Every row gives one point. The points of each table are mixes of a few directions, plus a little noise. Count the directions of each table, and those that both share. Where both have some left over, give the other angles between the two spaces (their principal angles), to ten degrees, smallest first.

First (5 x 2):
[[-4.1  1.7]
 [ 7.3 -3.1]
 [-2.7  1.2]
 [ 2.0 -0.8]
 [-2.5  1.0]]
Second, 6 rows:
[[-4.1 -4.3]
 [-3.8 -4.0]
 [ 4.2  4.4]
 [ 1.2  1.3]
 [ 2.8  2.9]
 [-0.3 -0.2]]
Directions: first 1, second 1, shared 0; angles 70

First (5 x 3):
[[-4.1 -0.9 -1.4]
 [ 0.1 -2.1 -5.1]
 [-5.3  1.6  5.0]
 [ 3.8  0.5  0.4]
 [ 5.5  0.9  1.2]]
Second:
[[ 1.0  1.7  0.4]
 [-3.8 -6.6 -1.9]
 [ 3.7  6.2  1.8]
 [-0.7 -1.3 -0.3]]
Directions: first 2, second 1, shared 0; angles 40

First:
[[ 1.2  0.6  2.0 -0.7]
 [-5.2 -2.7 -8.7  3.2]
 [ 0.3  0.2  0.5 -0.2]
 [ 3.7  1.9  6.2 -2.3]
 [ 2.5  1.3  4.2 -1.6]
 [-2.6 -1.3 -4.3  1.6]]
Second (8 x 4):
[[ -6.4  -3.3 -10.7   3.9]
 [ -2.2  -1.1  -3.6   1.4]
 [ -0.8  -0.4  -1.3   0.5]
 [  4.0   2.1   6.6  -2.4]
 [  1.5   0.7   2.4  -0.8]
 [  2.6   1.4   4.4  -1.6]
 [ -0.4  -0.2  -0.7   0.3]
 [  1.8   0.9   3.0  -1.1]]
Directions: first 1, second 1, shared 1

First (6 x 6):
[[-7.5 -3.8  2.9 -3.1  4.9 -2.8]
 [ 2.9  8.0  0.3 -1.9 -2.2  2.3]
 [ 4.5 -7.4 -2.3  4.0 -2.4 -0.3]
 [-2.5 -1.8  1.0 -1.1  1.7 -1.1]
 [ 1.7  3.2  0.7 -1.7 -1.1  0.9]
 [ 0.8  1.9 -2.6  3.9 -0.9  1.0]]
Second:
[[  5.2   3.3  -1.1  -2.1  -2.9   2.7]
 [  0.6  -3.5   0.2  -3.0   0.5   0.0]
 [-10.5   2.1  -1.5   6.4   6.3  -2.8]
 [  4.0   0.5  -1.1  -3.1   0.7   0.8]
 [ -3.0  -5.8   2.5  -1.1  -5.2   1.8]
 [ -3.2  -1.8   2.2   3.9   1.9  -3.6]
 [  4.9   1.7   0.3  -0.8  -1.3   0.2]
 [  2.1   3.5  -1.4   0.0   0.0   1.0]]
Directions: first 3, second 4, shared 2; angles 70

First:
[[ -2.6  -0.1  -1.1  -0.5  -2.4  -1.1   2.5  -3.3]
 [  1.3   1.5  -2.1   2.7   0.7   0.7  -1.9   2.1]
 [ -3.1   4.8 -10.8   7.5  -4.5  -0.5   0.7  -2.7]
 [  3.4  -3.5   8.3  -5.3   4.3   0.8  -1.5   3.3]
 [ -2.7   1.7  -4.8   2.6  -3.1  -0.8   1.7  -2.9]
 [  0.2  -1.5   2.8  -2.4   0.6  -0.2   0.5  -0.2]
 [  0.7   1.0  -1.5   1.7   0.3   0.4  -1.1   1.1]
 [  0.9   0.4  -0.4   0.9   0.6   0.5  -0.9   1.2]
 [  2.7  -5.5  11.8  -8.7   4.3   0.1   0.0   2.0]
 [ -0.7   1.0  -2.3   1.6  -1.1  -0.1   0.2  -0.6]]
Second, 7 rows:
[[-8.6  1.0 -8.0  1.2 -0.9  0.6  0.5  1.0]
 [-5.4  3.4  2.9 -3.1  2.8  6.4 -1.3 -1.5]
 [ 3.9 -4.4  7.5 -4.4 -0.5 -0.4 -0.8  2.1]
 [ 6.5 -1.9 -4.3  4.9  0.1 -2.1  1.7 -3.6]
 [-0.6  1.6  3.3 -1.2 -2.7  2.0 -1.9  1.2]
 [ 1.8  2.1 -1.4  2.2  2.1 -1.7  1.1 -1.5]
 [ 2.2 -1.8 -0.1  0.4 -1.1 -4.8  0.7  2.5]]
Directions: first 2, second 5, shared 1; angles 70

First, 9 rows:
[[  3.4   1.8  -2.9  -6.8   3.3   2.3   1.6   3.6  -4.2]
 [  5.0  -2.8   0.7   4.2  -3.6  -6.3  -0.2  -5.8   4.5]
 [  1.9   0.9   0.9  -1.2  -4.4  -1.8   2.6  -1.2   3.6]
 [-10.5  -0.6   0.0   1.8   2.4   3.0  -0.6   3.8  -2.0]
 [  2.7  -0.9   0.8   2.3  -1.6  -2.3  -0.8  -2.9   1.9]
 [  0.3   2.6   1.1  -2.6  -3.7   1.2   2.4   0.7   2.3]
 [ -5.2  -4.5  -2.2   4.3   5.6  -1.7  -2.8   0.7  -3.4]
 [  4.6   4.1   0.3  -6.0  -1.6   3.2   2.0   1.8  -0.3]
 [ -2.1  -0.6   1.3   4.2   3.2   2.3  -4.4  -0.6  -2.2]]
Second:
[[-2.3 -0.8  0.2  1.2 -1.0 -1.0  0.7 -0.1  1.2]
 [-3.3 -1.1  0.3  1.6 -1.5 -1.4  1.0 -0.2  1.7]
 [-4.1 -1.4  0.4  2.0 -1.8 -1.7  1.1 -0.2  2.1]
 [-8.3 -2.8  0.7  4.1 -3.7 -3.4  2.2 -0.5  4.4]
 [ 0.2  0.1  0.0 -0.1  0.1  0.1  0.0  0.0 -0.1]
 [ 1.8  0.6 -0.1 -0.9  0.8  0.8 -0.5  0.1 -1.0]
 [ 4.5  1.5 -0.4 -2.2  2.0  1.8 -1.2  0.3 -2.4]
 [15.4  5.2 -1.4 -7.6  6.8  6.3 -4.2  0.9 -8.1]
 [-8.0 -2.6  0.7  3.9 -3.6 -3.2  2.2 -0.4  4.2]
 [ 4.1  1.3 -0.4 -2.0  1.8  1.7 -1.1  0.2 -2.2]]
Directions: first 4, second 1, shared 1

First:
[[ 1.3 -4.3  0.0  2.8  2.3  4.5  5.6 -5.3 -3.4  5.0  0.1]
 [-1.5 -0.6  4.8  1.7  2.7 -4.1 -2.1  1.5  0.0 -0.7 -2.4]
 [-1.4  0.5  2.1  5.7  2.2  0.8  1.4 -0.1 -2.9  1.2 -3.5]
 [ 2.6  3.1 -6.0 -5.2 -6.1  3.1  1.0  2.0  2.1 -2.0  5.1]
 [ 2.3 -0.5  0.0  3.3 -0.7  4.9  6.9 -1.1 -3.9  3.4  1.5]
 [-0.6 -1.7  6.8  0.2  3.0 -5.6 -1.9  1.9  0.3 -0.5 -0.9]
 [-3.1 -0.8  3.5  1.6  3.8 -4.6 -4.8 -0.2  0.9 -1.2 -4.0]
 [ 1.2  2.8 -6.9 -5.6 -5.0  2.0 -1.7  1.0  3.5 -2.9  3.5]
 [-0.8  1.5 -4.4 -4.5 -2.1 -0.6 -4.4  0.3  3.8 -2.8  0.8]]
Second:
[[-0.9 -2.9 -2.6 -5.1  0.2  0.9  0.3 -6.0  1.2  1.5  1.3]
 [-0.6 -0.4  0.9  2.9  1.8 -0.1 -2.1 -1.8  1.3 -0.5 -2.5]
 [ 1.4 -1.5 -3.3  0.6  1.2  1.4 -2.7  0.5  2.4 -0.7 -0.2]
 [-9.3  5.6 -1.6 -4.6 -3.2 -1.1  2.6 -4.7 -5.2  0.8 -3.3]
 [ 8.0  1.4  4.2  3.0 -1.1  3.0 10.4 12.6 -3.5  0.8  6.1]
 [ 2.3  0.5  5.1  2.0 -2.8 -5.6 -6.4  1.6  2.4 -2.6  1.2]
 [ 3.7 -4.7 -1.2 -0.7  3.1  1.7  1.9  2.3  0.4  1.7  2.4]
 [-2.9 -3.9 -1.3 -1.1  5.1 -0.4  0.4 -1.4 -2.3  2.7 -2.4]
 [-0.7  1.3  1.5  1.4  0.6  0.6  2.9  1.1 -1.9  0.6 -0.8]
 [-1.2  3.5  1.0  2.6 -3.1  0.4 -4.4 -7.0  4.8 -3.1 -2.6]
 [ 0.3  0.9 -2.6 -1.0 -1.6 -0.9 -3.0  2.8  0.5 -1.3  0.7]]
Directions: first 4, second 6, shared 3; angles 30

First:
[[  0.9  -1.2  -2.8   1.5  -3.6   0.5  -1.4  -1.0   2.2   1.8   1.5  -0.6
    0.7  -2.2]
 [ -1.8 -11.1  -0.4  -0.2   2.5  -2.6  -0.1  -3.5  -2.9   7.9   1.9   1.4
  -11.4   8.0]
 [  1.8   6.6  -1.7   1.1  -4.1   2.1  -0.9   1.6   3.4  -4.0  -0.2  -1.4
    8.1  -6.9]
 [ -1.4  -4.4   1.6  -1.0   3.4  -1.5   0.8  -1.0  -2.7   2.5  -0.1   1.1
   -5.7   5.1]
 [  1.6   7.2  -0.8   0.7  -3.1   2.0  -0.5   2.0   2.8  -4.7  -0.7  -1.2
    8.1  -6.4]
 [  1.1   1.5  -2.0   1.2  -3.2   0.9  -1.0   0.0   2.3  -0.3   0.7  -0.8
    3.0  -3.4]
 [ -1.4  -1.6   2.9  -1.7   4.5  -1.2   1.5   0.2  -3.1   0.1  -1.2   1.0
   -3.7   4.5]
 [ -2.0  -7.3   1.8  -1.3   4.5  -2.3   1.0  -1.8  -3.8   4.4   0.2   1.5
   -8.9   7.6]
 [  0.4   3.0   0.3  -0.1  -0.4   0.6   0.1   1.0   0.6  -2.2  -0.6  -0.3
    2.9  -1.9]
 [ -0.4   1.6   1.6  -0.8   1.8  -0.1   0.8   0.9  -1.0  -1.7  -1.0   0.2
    0.6   0.6]
 [  1.2   5.6  -0.6   0.5  -2.4   1.6  -0.4   1.6   2.2  -3.7  -0.6  -1.0
    6.3  -5.0]]
Second:
[[ 0.2  1.2  3.3 -1.0 -1.9  1.1  0.9  2.4 -1.7 -0.2 -6.8  1.0 -3.0  2.1]
 [ 2.6  5.4 -0.1 -2.3  3.0  0.7  2.5 -4.6 -3.3  0.4 -1.4  0.8 -0.9  2.8]
 [-0.2 -2.3 -0.1 -2.5 -2.5 -1.7  0.6  2.0 -0.3 -1.1 -2.8  2.8 -2.7  3.2]
 [-0.1 -0.1 -3.0  2.8  7.0  0.8 -5.6 -5.4 -1.4  0.2  7.3 -4.8  4.4 -5.3]
 [ 1.3 -2.2  3.3  2.0  0.1  1.1  2.5  2.0  3.5 -4.7 -3.4  1.4 -0.5 -1.5]
 [ 3.1 -2.5 -8.2 -0.2  4.9 -0.6 -6.6 -6.0 -6.4 -0.9 10.3 -6.0  7.1 -2.9]
 [-3.7 -2.6 -0.3  2.6  1.9 -0.3 -5.8  0.7  0.8  1.7  2.6 -2.6  0.4 -3.8]
 [-4.9 -3.9  0.8  1.4 -1.0 -1.7 -3.4  3.1  3.7  1.5  0.6  0.7 -2.1 -1.8]
 [ 1.1  1.3  1.7  0.1 -5.0  1.3  3.7  3.4  0.4  0.6 -2.8  0.2  0.4  1.1]
 [ 2.6  7.5  2.9 -1.2 -5.2  2.2  8.9  1.3  0.3  2.8 -4.0  1.7 -0.2  3.6]
 [-1.9 -1.8 -0.1 -1.7 -1.5 -2.9  2.6  0.9  4.4 -0.3  0.3  4.7 -3.1  2.4]]
Directions: first 2, second 6, shared 0; angles 40, 50
